Each row of a before or after table is a point. One or more steps were done to the points. Then noise was added and the rows were shuffled. The steps act on columns, c1 being the first. What was done? A step turns or swaps two columns, mirrors them in a line or flattens them onto one, adds a multiple of one to another, or multiplies or shifts one. Angles are multiples of 10 degrees, from the lower column toward the higher: turns from -170 to 170, lines from 10 to 170 but not 90. Use the fewest steps. Two steps may share a column if one is a turn and the other turns, adds or multiplies; they go together, in the order done. Otherwise the lowest column goes first.

Before, 10 rows:
[[-11  23  11]
 [-33 -10   9]
 [ 44 -11  46]
 [ 62  14 -13]
 [-26  23 -16]
 [ 40 -14  65]
 [ 29  31  -4]
 [-11 -29 -57]
 [-17  69 -14]
 [ 12   1 -51]]
After:
[[ -4  -9  32]
 [ 12  10 -61]
 [  5  33 -25]
 [-60 -32 -11]
 [-21  71  13]
 [  8  23  13]
 [-21  24  17]
 [ 56 -11 -24]
 [-44   3 -30]
 [ 76 -18 -14]]
Steps: turn c1 and c3 by -70 degrees

Before:
[[ 17  37   7 -40   4  32]
 [-47  21 -50 -19 -20  10]
 [-28   2  22 -26 -31  19]
 [  2 -29  22 -27  -9   1]
 [ 13  15   7  -4   6  11]
 [-26  -5 -34 -10 -16   5]
 [ 31  50  -5  43  48  95]
 [-17  23  43 -25  12  12]
 [-39  38 -25  10  -8  31]
 [-36  -7 -31  -7 -37   2]
 [-43   5  10 -39 -30 -23]
 [ 45   4  15  24   1 -14]
 [  4   1  -8 -16  41 -19]
 [ 20   5 -21 -16  61  -2]]
After (14 x 6):
[[  9  15  11  -4   8  17]
 [ 24   2   1 -27 -10 -29]
 [ 43  10 -19 -26   9  23]
 [  9  33  16 -38   6  37]
 [-34   7 -27 -12 -14  -1]
 [ -7 -21   3 -17  42   2]
 [ 18 -14  45  27  -1   2]
 [-31   3 -36  -6 -36 -12]
 [-21  -3  20 -16  58   5]
 [ 12 -24 -43 -36 -31   6]
 [ 22  18 -27 -28 -32   2]
 [-50  10 -46 -16 -19  17]
 [ -4  95  30  40  46  49]
 [-24  32 -38  11  -8  38]]
Steps: swap c1 and c3; swap c2 and c6

Before, 12 rows:
[[  1   9  60  10 -22  -5 -74  -5  -2]
 [-27  60 -15   2  -3   1  71  10 -37]
 [-24 -19  76   2  -9 -29 -13  23  47]
 [-66 -58  38 -12   7 -14 -22  51   4]
 [-19 -55  16  -7 -11 -52 -20  34   8]
 [-11 -65  59  13 -38 -12   7   2  23]
 [-40  28  54   8 -75  12 -35  -3  13]
 [-42  29  74  18 -33 -26   1 -18 -32]
 [-43   3  16  35 -30 -50 -36  23   0]
 [-36 -57  38  50   9 -18 -45   7  40]
 [-49  48 -10 -22  -7 -30  37 -40  -7]
 [-41  32 -25  -3  -3 -12  46 -55 -42]]
After:
[[-37 -57   0  49   9 -15 -45   7  40]
 [-18 -56   1  -6 -11 -52 -21  34   7]
 [-51  47   0 -23  -7 -30  40 -41  -8]
 [  0   8  -3   9 -22  -5 -74  -6  -1]
 [-43   2  -1  34 -30 -52 -38  22  -1]
 [-44  29   1  19 -33 -26   2 -19 -32]
 [-40  27  -1   8 -75  12 -35  -3  13]
 [-39  34   1  -3  -3 -11  47 -56 -41]
 [-11 -66   2  12 -38 -12   6   2  24]
 [-66 -57   0 -13   7 -14 -23  53   4]
 [-23 -17   1   4  -9 -31 -16  23  47]
 [-28  58   1   3  -3   2  72  11 -36]]
Steps: multiply c3 by 0

Before, 14 rows:
[[ 19  24 -23 -56  -9  35   9 -21  51  15 -66  58]
 [ 23 -44  63 -12  55 -43  24  31 -31 -25  37 -32]
 [ 21  10 -23 -11   7 -56   5 -10  23   9 -49   1]
 [-59   0   5 -29 -24 -29 -31 -35  48 -19 -56 -27]
 [-28 -37 -25  35  52  16 -41  -6  17  34  14 -27]
 [ -2  -7 -21  12  24  12 -38  44   7 -19  16 -33]
 [  5  43  26  15  19  12   6 -34  -6 -56 -25  32]
 [ 35  63  66  38  18   4 -61 -30 -16   4 -59 -28]
 [-19   9 -21 -55 -48   3  27  33 -10  13  16  59]
 [-15 -40  64  31 -14   3  29  -9  54 -27 -42  20]
 [  1  14 -28 -59 -35 -40 -42 -11 -40 -61  -1  55]
 [-31 -18  46  11 -24  22 -68  21  19  -1  14  11]
 [-38 -26  -5  -8  43  -4   2  46  25  11 -14  30]
 [ 23 -45  11 -14  27 -24  36  18 -45  20 -65 -22]]
After (14 x 12):
[[ 18 -36 -55  35  52 -25  20  -3 -42  32  12 -28]
 [  2 -36  35  33 -15 -15  55  -8  34 -24 -41  23]
 [-40 -44  34 -12  60  20 -33  32  24 -25  37 -31]
 [-27   0 -26 -27 -21 -59  51 -35 -27 -21 -59 -28]
 [ 15  45  -6  15  20   6  -6 -34   5 -56 -27  32]
 [  3  60  34  40  18  36 -13 -25 -60   2 -56 -25]
 [  3  10 -49 -53 -49 -18  -9  32  28  13  15  62]
 [ 25 -15  18  11 -22 -28  20  23 -68  -1  12   8]
 [-56   8 -54 -10   7  21  22 -10   5  10 -51   2]
 [ 35  19 -51 -55  -7  22  52 -21   8  14 -64  55]
 [ -5 -29 -35 -11  45 -36  25  44  -1  11 -11  29]
 [ 13  -9 -48  17  26   0   3  46 -37 -18  14 -33]
 [-37  14 -57 -59 -35   2 -41 -11 -41 -62   1  54]
 [-24 -43 -20 -14  27  21 -45  19  35  20 -63 -20]]
Steps: swap c1 and c6; shift c3 by -30; swap c7 and c9

Before:
[[ 16 -43  16 -28  32  73  -9  45 -24  14 -13  -6  36 -15]
 [ 35  33  -3   9  -3 -12 -21  44 -28  -6 -71  16  10 -13]
 [ 37 -24  -6 -37  -1  43  19 -20  47 -30   2   0 -24  -3]
 [ 30 -59  59  45  21  -9  32 -42   2  -3 -36   5 -33 -42]
 [ 37 -22  -9 -44  37 -29 -35  37 -30  32 -13 -60  50  29]
 [-15   1  69 -29  44  51  33 -29  40 -36  25 -54 -41 -29]
 [  9  24  28 -23  38  -8  32 -40  42 -49  33 -14  22  23]
 [ -5 -53 -24  -4  55  -5  37 -36  -3 -21 -66 -34  11 -51]
 [ 22 -28  52 -13  13 -15  27  47  16 -55  26  38 -32 -55]
 [  3  11  18  54  80  23 -25  52  -2  10 -14 -42 -11 -14]
 [  2 -11  32 -29  86 -26 -11 -34 -36 -29   2  -3 -29   9]
 [ 44 -49 -17 -25  -4  55  45  -1 -34 -21  -4 -50  23  23]
 [-28 -28  30  46 -14 -28 -18  -5  47 -64   7 -28   3 -36]]
After, 13 rows:
[[ 29 -60  57  46  20  -9 -33 -45   1  10 -30   3 -33 -43]
 [-29 -28  31  46 -14 -27  19  -1  45  -9  26 -28   3 -36]
 [-19   0  71 -27  44  50 -32 -29  40 -14  33 -55 -40 -29]
 [ 20 -44  14 -28  31  71  10  44 -23   8 -16  -8  33 -14]
 [ 36 -24  -8 -38  -1  45 -20 -22  47  -6  12   1 -21  -4]
 [ 44 -47 -18 -23  -4  54 -45  -1 -34  -2   1 -50  23  25]
 [ 35  31  -3  11  -3 -14  18  44 -26  23 -60  18  11 -11]
 [ 10  20  27 -22  40  -9 -32 -39  41 -17  42 -15  22  23]
 [  3  12  17  57  79  22  24  53   1   8 -16 -41  -9 -14]
 [  4 -10  34 -29  88 -27  10 -33 -34  -5  10  -4 -29  10]
 [ 20 -28  52 -13  12 -16 -28  49  18 -15  39  40 -31 -53]
 [ 34 -26 -10 -44  37 -30  36  36 -30   9 -20 -58  49  32]
 [ -7 -51 -27   0  55  -4 -36 -36  -6  21 -52 -35   8 -49]]
Steps: multiply c7 by -1; flatten c10 and c11 onto the line at 110 degrees

Before (13 x 20):
[[ 35 -11   0 -51  -8  27  43  51  61 -24  11 -43  21  20  36  -8  20 -22
   -2 -33]
 [ 12  -1 -13 -56  18  24  19  -8 -19  -4  79 -42 -12   7  19  20 -17 -14
   52 -43]
 [ 33  11  43 -74   3   8   0 -25 -30 -10  -2  49  61 -26  30  -7  43 -18
  -47   3]
 [ 35 -24 -38   0  48   6  25 -35 -24 -16 -12  -7  47  -1   4  53   1  35
  -41 -47]
 [ 26   4 -45  -6  60 -23  35  40 -24 -34  -2  38  58  51 -11 -32  25 -22
   14   6]
 [ 14   3  -2  -4 -33  21  58  56 -30  22 -12  18  71  43  13 -10  49  31
    0  -1]
 [-25  63  18 -21  22 -24 -17 -34  30  65  -7 -44 -28  39  -8  61 -32 -11
  -18  21]
 [ -7 -31  21 -40   1 -10 -20  34  35   4  21 -30  29   3  41  28   0  32
  -23   5]
 [ 42  68 -25  24  62  19  22  -7  64  -1  54   0 -31 -29 -28  47 -28   4
  -31  -9]
 [  8  -2  25 -44 -24   0 -19  58  18 -16 -24 -30 -33 -15 -17   5 -23 -24
   11 -45]
 [ 48  -5  13 -78  -5 -60  70  27 -22  60 -21 -21 -17  -9  66   7  50   8
  -19  49]
 [ 49  66 -13 -31 -31  -2 -21 -35   9  42  47   5  -2   8   7  61  24 -18
   18  47]
 [ 47  10 -39   2  48 -35  44   1  24 -33   7  36  55 -22  45 -28  19  43
   47 -29]]
After:
[[ 13   1  -2  -3 -32  20  55  58 -25  27   0 -22  71  43  16   5 -10  23
   -2  22]
 [ 48  -4  11 -78  -5 -61  69  26 -65  13  27   6 -17  -4  65  -6 -14  37
  -19 -33]
 [ 33  -8   5 -52  -9  26  42  54  38 -54   9  35  21  24  35 -28 -40 -41
   -2  11]
 [ 11  -2 -14 -58  17  24  19  -9   2  21 -46  79 -10  11  20  -2 -76 -37
   52  22]
 [ 42  70 -24  24  63  20  21  -7  11 -60 -36  49 -35 -28 -29  36 -86  -3
  -32  14]
 [  8   1  24 -46 -24   1 -18  57  18 -12  35  12 -32 -17 -18 -11 -84 -46
   11  19]
 [ 25   1 -44  -5  60 -24  35  42  32  29 -24 -41  60  51 -12  -7 -38 -15
   15 -17]
 [ 48  64 -14 -30 -26   1 -21 -36 -40 -19 -24  45   1   7   5  53 -35  18
   17 -50]
 [-26  63  15 -24  19 -24 -17 -37 -58 -37  40  52 -27  37  -6  29 -90   3
  -18 -26]
 [ 37 -26 -36   0  49   5  25 -33  10  23  26  20  45  -1   5  44 -56  -4
  -36  59]
 [ 47  11 -38   0  48 -35  47  -3  35 -16 -28 -34  55 -21  47  -3 -45  13
   47  50]
 [ -8 -32  24 -38  -2  -9 -20  33  -2 -34   3  48  30   0  39   8 -58  27
  -24  19]
 [ 34  10  46 -75   3   6  -1 -24   7  30 -20 -42  62 -25  27  18 -19 -11
  -46 -16]]
Steps: mirror c9 and c10 in the line at 140 degrees; turn c12 and c16 by 30 degrees; turn c11 and c12 by 150 degrees; shift c17 by -60; mirror c18 and c20 in the line at 20 degrees

Before, 9 rows:
[[ 29 -41  10 -18  18  17  34 -38  27  61 -21  42  40 -78  -5 -14  33 -32
  -24   5   7 -15 -52  57 -28   8 -91 -49  61  68 -29 -12]
 [ 23 -48  48 -28   4   9   9 -14   1  37 -13  38 -12 -40  -4  52  59  -1
    8  15  15  29 -59  72  27   8 -87 -19  35  95  -3  -5]
 [ 25   0 -10  11  19 -14 -26 -29  25   6  57  -6  20  52  -6  34 -12  -2
   11  35  32  23  -9   6  28   8 -25 -18 -31 -15  36 -16]
 [  7 -65   9  -8 -33   8  41 -37  21  39 -12  25  19 -55   2  31  38 -13
   44  -1  18   5 -12  36 -51   2 -59 -19  67  71 -23  23]
 [-18   9 -33  21  38 -16 -13   2  15  36  42 -26 -19  -1  16 -18 -10  25
    7  -8  16   4  21 -31  27   0  -6  23 -19  -6  29 -63]
 [ 14  28 -17  16  11 -10 -35 -44  20  31 -13 -31 -11  48  27  10  -4  19
   -3  45  32  13   7 -60   7  -7  22  15 -76 -37  53 -80]
 [  2   8 -15  -2 -26  -8 -39  37 -27 -21   2  52 -12  29  -1  37   2  -5
   21   8 -12  24  45  29   1   6  -6  -5  12  29 -87 -68]
 [ 36   2  36   5  19  -9 -50  -8  59  20   9 -20 -42  36  -4  20 -35  26
  -12  21 -10  28  18 -33  35  42  14 -17 -40   6  10 -37]
 [-19 -17 -33  -1 -14 -17 -12  42  26 -54 -11  36   3  43  37  81   4 -44
   -3   0   2 -42  64  56 -32 -28  -5  45  50  48 -49 -62]]
After (9 x 32):
[[-16  10 -32  19  39 -17 -13   2  16  32  41 -26 -15  -1  16 -18 -27  24
    9  -7  17 -17  22 -30  27   0  -7 -14 -18  -5  29 -62]
 [ 37   2  35   5  19  -9 -51  -8  58  22  11 -20 -42  33  -4  21 -18  27
  -13  21  -8 -11  17 -32  35  43  14  31 -40   6   9 -37]
 [  7 -64  10  -7 -34   9  40 -39  21  38 -13  25  18 -55   2  32  43 -16
   44   0  19   9 -12  35 -52   4 -60  17  67  70 -26  25]
 [ 30 -43  10 -19  19  15  33 -39  27  62 -21  40  41 -78  -5 -15  37 -31
  -24   4   8  43 -53  57 -29   6 -90  28  61  67 -30 -13]
 [ 15  29 -17  16  11 -10 -35 -45  19  31 -12 -30  -9  48  25   9 -11  19
   -4  47  31 -20   8 -59   7  -8  24  -2 -76 -37  55 -80]
 [-20 -16 -33  -2 -15 -18 -11  44  26 -53 -10  38   5  43  37  81 -12 -43
   -4  -2   1   4  65  58 -32 -28  -4 -61  51  46 -49 -62]
 [  2   9 -15  -2 -26  -9 -38  36 -24 -21   2  51 -12  31  -4  37  -6  -5
   21   9 -10 -15  43  29   2   4  -6  20  11  28 -87 -67]
 [ 24   1 -10  12  19 -13 -28 -28  26   7  57  -6  20  51  -7  35 -18  -1
   10  34  32  -6  -9   7  26   8 -25  27 -33 -15  37 -16]
 [ 23 -48  47 -28   4  11  10 -13   1  37 -13  38 -11 -41  -3  53  83  -2
    6  15  15  -9 -60  70  26   6 -86  36  37  94  -3  -5]]
Steps: add 0.5 times c3 to c17; turn c22 and c28 by 140 degrees

Before (10 x 64):
[[  3 -17 -15  45  29  -5 -34  18  17 -17  -7 -21 -12 -35  -3 -21 -46  15
   27 -21  -4  -2  -4  12 -19 -20   2   0   4  20   4   5   2 -46  26  24
   17   8  19  29  23  -6  40 -13  38  19   8 -35 -11  25   8 -27  -7   0
   27  12  21  -6 -34  -4  30 -27 -47 -25]
 [ 66   5  29  11 -10 -57  41 -55 -32   4  20   4 -63 -30  24 -42   1 -14
  -38   6 -58 -53  32  32  27  29  18 -59 -75 -37  35  69  13  -2 -47 -11
    0 -23 -30  20  -7   4  65  38 -21 -12 -29  20   2  -3  15 -12  12 -55
  -30  57 -42 -17 -14  19  78 -31  47  -5]
 [ -6 -26 -53  37  51   4 -75  -2   7 -14 -13 -38  13  -5  -9 -31 -44  31
   11 -36  26  -3 -32 -11   1 -40 -13  25  40 -30 -18  21 -28 -25  27  32
   15  21  40  63 -41 -13  -2  35  32  -8  -6 -26  19  33 -21 -11  -7  40
   11 -12  34 -20   3 -35 -12  13  -5 -25]
 [ -3  -5  -2  49  54  30 -41   3  -1  -6  33  18 -60 -22 -25 -36   8  65
  -21 -42  17 -42  -1  -1  14 -16  10 -12  20   4  46   7   6 -46   4  25
   12  21  35  49  22  -4  22   2  -1  17 -38 -39 -30  13  46 -20 -14 -26
    8  -9  12  11 -11 -14   7 -17 -38 -21]
 [ 36 -21 -33 -15 -56 -17 -15  21 -54  19 -23  -6 -44  10  49   2  68 -62
    5  22  39   8  36   9 -29 -17  -5 -13 -17 -58 -28  31 -49  36  28 -42
   -3 -61 -38  14  11  15  -1  -8  15 -39  28  21   7   9  -4  37  34  -3
  -26  30  62  -7  56 -11 -33  21 -25  53]
 [ 53 -41  47  -6 -76 -29  12 -25 -67  48  26  12   2  -6  -9  -2  34 -11
   -7   8 -41  -9  30  42 -20  14  22 -49 -74 -29  25  14   1  27 -48 -15
    3 -10 -43   3   6 -32  32  68 -10 -16 -20  46 -10  42 -30   7  17   8
  -41  48 -17 -28  17  -6  53 -14  13  17]
 [  1  23 -45 -50 -38   2 -61   6 -14  44   2 -22 -41  35  41 -10  48 -26
   -9  41   1   2  20  -2 -39  14 -11  18  -1 -22 -16  66 -28   6  45 -25
   30 -50 -41  17 -49  52  66  -8  26 -30  15  39 -13  -2  46   4  21 -15
  -22 -16  62  31  29   1  -8  25  -5  35]
 [ 65 -14 -33 -38 -21  -7   7   6 -45  -1  17 -51   6  24  50  15  37 -13
   26  45  -9  10  22  25 -13  -6   8  28 -38 -66  22  26 -36   4   3 -46
   -8 -53 -10   2 -16  21   0  11   7 -47  22  52  19  48 -21  27   3  19
  -22   4  40 -40  19  20 -26  15 -22  21]
 [-11 -43 -43  34  36  -4 -31  16  -7  -6   2  -9 -39 -46  -4 -25 -24  32
  -24 -70   2 -43 -15  28  10 -13   2 -24  -4  39  24  -7  16 -26  16   8
  -26  21 -17  25 -25   3  24   7   1  22 -31 -18 -12  23  47 -21 -27 -18
   24 -21  19  17   8 -44  -1 -14 -16 -32]
 [  2  30   3  14  40 -48 -29 -26 -26   8  17  34 -86 -71 -24 -20 -29  16
  -46 -31 -59 -70  -2  15  51  59  12 -19 -72   4  46  77  63 -75 -61  39
   -8  45   4  48  10  57  43 -18 -31  24 -62 -14 -80  -8  15 -34 -37 -39
    3  30 -31  55  -5   3  67 -28  26 -27]]
After, 10 rows:
[[  1  22 -44 -49  20   3 -61   6 -13  44   1 -22 -41  35 -35  23  47 -29
   -8  41   2   0  19  -3 -39  26 -12  27  -1 -23 -15  66 -29   5  44 -26
   32 -47 -40  17 -48  54  33  -7  25 -21  14  39 -12  -1  45   5  22 -14
  -21 -16  63  31  28  -1  -8  24  -6  35]
 [-10 -42 -44  33  18  -4 -28  14  -7  -5   2  -7 -41 -46  14  22 -24  31
  -24 -70   2 -40 -14  27  12 -20   1 -37  -5  38  24  -4  17 -24  15   7
  -26  19 -15  25 -25   1  35   8   2  13 -32 -15 -11  22  48 -20 -26 -16
   22 -22  18  16   8 -45  -2 -14 -18 -33]
 [  4 -19 -15  45  26  -4 -34  18  17 -18  -7 -19 -12 -34   8  20 -45  16
   28 -22  -3  -2  -4  13 -18 -27   3   1   4  21   5   5   2 -45  26  24
   19   8  19  27  23  -4  44 -13  38   7   8 -36 -12  27   9 -27  -6   0
   25  11  23  -6 -33  -6  30 -29 -49 -24]
 [ -5 -25 -54  37  10   4 -74  -3   9 -16 -13 -38  13  -5  20  27 -43  32
   10 -36  25  -3 -32 -11   3 -31 -12  37  41 -30 -16  21 -27 -26  25  31
   14  19  39  62 -41 -13  20  36  32 -27  -6 -26  20  33 -22 -10  -7  41
   10 -15  32 -21   2 -33 -14  12  -5 -26]
 [  2  31   4  13  31 -48 -31 -25 -26   8  18  33 -85 -72  30  11 -28  17
  -48 -30 -56 -68  -1  14  50  39  14 -31 -72   4  47  77  63 -77 -61  39
   -7  45   4  48  10  57  51 -18 -29  49 -63 -15 -79 -10  15 -32 -38 -39
    2  29 -30  55  -4   2  67 -28  26 -29]
 [ 36 -21 -35 -17 -14 -18 -15  22 -56  18 -24  -4 -44  10 -47  14  69 -61
    4  22  38   7  37   9 -30   6  -4 -21 -16 -58 -28  33 -49  37  29 -43
   -3 -62 -40  13   9  16 -25  -7  15 -42  27  22   6   7  -4  36  34  -1
  -25  32  63  -5  56 -11 -35  20 -26  55]
 [ 67   3  28  11  26 -58  40 -53 -32   5  20   4 -61 -29 -10  48   2 -12
  -37   5 -59 -50  34  34  27  31  17 -95 -74 -38  36  68  14  -3 -45 -10
    1 -24 -32  20  -6   4  43  38 -20   3 -29  20   2  -3  15 -12  12 -55
  -31  57 -43 -16 -13  21  79 -32  48  -5]
 [ 51 -40  46  -7  -4 -28  10 -24 -67  48  27  13   3  -6   9  -1  34 -11
   -6   7 -39  -7  29  44 -19  22  21 -78 -74 -29  25  14   0  27 -48 -16
    3 -10 -45   3   6 -33  -9  70 -12  -6 -20  45 -10  41 -32   7  17   9
  -39  49 -15 -30  15  -6  54 -14  14  17]
 [ 65 -13 -32 -40  -6  -7   7   7 -47  -3  17 -50   5  22 -51   4  36 -13
   25  45  -7  11  21  26 -12  16   7  45 -39 -65  22  26 -37   6   4 -46
   -8 -53 -10   2 -15  20  -8  11   8 -45  23  53  20  48 -23  26   3  20
  -23   4  41 -41  21  21 -27  16 -24  21]
 [ -2  -5  -1  50  23  30 -42   3  -1  -6  31  18 -59 -22  34  27   8  65
  -21 -41  16 -42  -2  -1  16 -22  12 -19  21   3  47   7   6 -46   6  25
   13  20  34  48  22  -4  40   0  -1   6 -39 -39 -30  12  46 -20 -14 -27
    9  -9  14  11 -12 -15   6 -18 -39 -19]]
Steps: flatten c5 and c43 onto the line at 60 degrees; turn c15 and c16 by 160 degrees; turn c26 and c46 by 30 degrees; multiply c28 by 1.6
